Each row of a before or after table is a point. One or more steps were done to the points. Then noise was added and the rows were shuffled. The steps act on how far a point lies along the listed directions, d1 being the first. Name the steps. A step turns or swaps two directions, mirrors them in a line or flattens them onto one, adds a multiple of one to another, or multiplies one. Angles are multiples of 10 degrees, from the lower direction toward the higher: turns from -170 to 170, lines from 10 to 170 but not 90. Use the fewest steps. Two steps may share a direction if one is a turn and the other turns, adds or multiplies; they go together, in the order done. Otherwise the lowest direction goes first.

Directions:
(1): [36 43]
(2): [ 43 -36]
Before (14 x 2):
[[ 95 -20]
 [ 20  56]
 [ 27  28]
 [ 47 -30]
 [ 40  13]
 [-43   3]
 [ 48 -54]
 [ 32  32]
 [-25 -30]
 [ 74 -11]
 [-26 -37]
 [-54 -13]
 [-12  11]
 [  0 -26]]
After:
[[-38  11]
 [ 30  23]
 [ 31  49]
 [-38 -32]
 [-33 -26]
 [ -8 -24]
 [ 92 -36]
 [ 38   8]
 [-58   1]
 [ 47 -43]
 [-12  17]
 [ 37 -63]
 [ 69 -27]
 [ 40  25]]
Steps: turn d1 and d2 by 10 degrees

Directions:
(1): [-70  22 -24  13]
(2): [ 6 66 42  0]
(3): [ 24  12 -21  71]
(4): [-25 -35  58  32]
Before, 14 rows:
[[  5 -40  25 -11]
 [ 25 -21 -21  67]
 [ -9 -29  51   4]
 [  7 -14 -23  -1]
 [ 44  12  10 -13]
 [ 20  -9   0  10]
 [  9 -12  -9 -28]
 [ 23  25  11  -9]
 [ -2 -21  -5  19]
 [ 21  28  18 -24]
 [ 20   8 -11   8]
 [ -6  32  36 -12]
 [  8 -17 -23 -11]
 [-43 -55  85  46]]
After:
[[-13  33  -6 -23]
 [ 12  42  -6  10]
 [ 26 -14  21  -7]
 [ -1  -3  15  -9]
 [-10   7  21   7]
 [ 31 -19  25  -3]
 [-21  15  17   2]
 [  5  15   8  -7]
 [-10  21 -12  -1]
 [-21  13  13   1]
 [ 27   6  37  -9]
 [ 38 -30  -7   1]
 [ 46  56 -93  15]
 [ 34  31 -33  10]]
Steps: mirror d1 and d2 in the line at 150 degrees; multiply d3 by 0.4; turn d3 and d4 by -150 degrees

Directions:
(1): [ 24 -46 -24 -16  -1  54 -40 -66]
(2): [ -3 -79  21  51  37 -42   5  -5]
Before, 13 rows:
[[-19  13   8  -3   5   9  -4  14]
 [ -5  54 -23 -41 -14  44   1  -7]
 [ 19 -69 -10  32  44  11 -16 -41]
 [  1  47  10  -4  19 -20  36  31]
 [ -5 -40   9  37  25   8   7 -18]
 [-25  80   8 -34 -44  18  30  24]
 [ -3  95 -21 -36 -14  20  20  30]
 [ 19 -73   6  16  33   0 -13 -23]
 [ 14 -17 -23 -12  -4  34 -28 -16]
 [  9   5 -27 -33 -26  49   2 -36]
 [ 12 -50  -9  -6  -5   8 -37 -34]
 [  9  44  -2 -28 -20  19  17   7]
 [ -5  18   4 -27 -17  12   4  13]]
After (13 x 8):
[[  9  -4 -14 -26 -20  21 -33 -20]
 [ 17  43 -34 -32  -7  58 -19 -27]
 [ 10 -28 -13   0   5  18 -18 -11]
 [  5  11  13  10  33 -26  29  20]
 [ -9 -31  20   6   5  -5   5   8]
 [ -4 -52  12  57  49 -50  23  12]
 [ -5  38  -9  -9  -6  42   3 -10]
 [  0 -55  -4  16   7   4  13 -28]
 [ 23  33 -15 -49 -14  45 -15  -5]
 [-13 -59  11  34  40 -18   8 -11]
 [-15  -6  13   8  14   5  -2  11]
 [-30 -54  41  47  16 -43  29   3]
 [  4 -40  17  31  14 -21  23   0]]
Steps: multiply d1 by 0.7; multiply d2 by -1

Directions:
(1): [ 69   4  36   8 -35  47   5 -16  10 -53 -65]
(2): [ 18 -91  10 -42  -2 -36  44 -51  18  17  -6]
(3): [-40 -19  14  32  76   4  49   8  -4 -75  -8]
(4): [ -7  -1  74 -39  12  39  14   9 -84  30  12]
(5): [-20  26  46 -41   1 -55 -63 -45   2 -54  11]
Before:
[[-46  62  28  38  68 -27 -31  13  -5 -89   4]
 [-49  54 -10  -8  -2  -2 -47  35 -38  40  22]
 [ 20   0 -30   2 -14  -5  -4   3  28   6  -8]
 [-30  11  -1   2  24  -1   0  42 -35  28  50]
 [-37   6 -47 -14   3 -54 -28 -10  30 -11  39]
 [ 70  59  23  28 -27  77   5  25 -17 -44 -46]
 [ 13  -6  16  12 -10  18   8  -2 -13  22   2]
 [-12  17  13   4  -7 -21 -20  -1 -13  18  15]
 [-43  -1   1  16  50 -19   1  -2  -8 -42  16]
 [  5   6  -9  -3 -16   9  -6   3   3  22  -1]
 [-28 -19   8 -10  44   6  21   3 -19  21  25]
 [-29 -12 -35  22  -5  -5  -7  18   0  26  24]
 [ 21 -12 -14  10   3   4  13  14   7  12   0]]
After, 13 rows:
[[ 91  -4  44  -6 -29  58  38 -16  -9 -43 -59]
 [  7 -12 -27  12  14   2  21   9  22 -10 -10]
 [-15  42  12   8   8  18 -22  46 -37  11  36]
 [ 16 -12  -8   9   9   5  17  17  -2  14   3]
 [-43  63  13  20  23  23 -32  37 -33 -34 -12]
 [  5  32 -20  -9 -35 -13 -56  -5   0  29  16]
 [  0 -12  25  12   6  14  15  -5 -16   6   4]
 [-17  21  17  20  11 -15 -11   2 -10 -14   5]
 [-28   6 -26  35   2  16  -5  31 -10   8  15]
 [-17  17   4 -20   8   8 -19   8 -23  47  31]
 [ 47  81   6   1 -61 -20 -94 -10  24  -1 -17]
 [-10  -3   2  10  17  13  15   6  -2 -11  -6]
 [-35  30 -58  14   6 -31 -28  11  31 -22  28]]
Steps: turn d1 and d2 by 40 degrees; multiply d3 by -1; turn d4 and d5 by 20 degrees
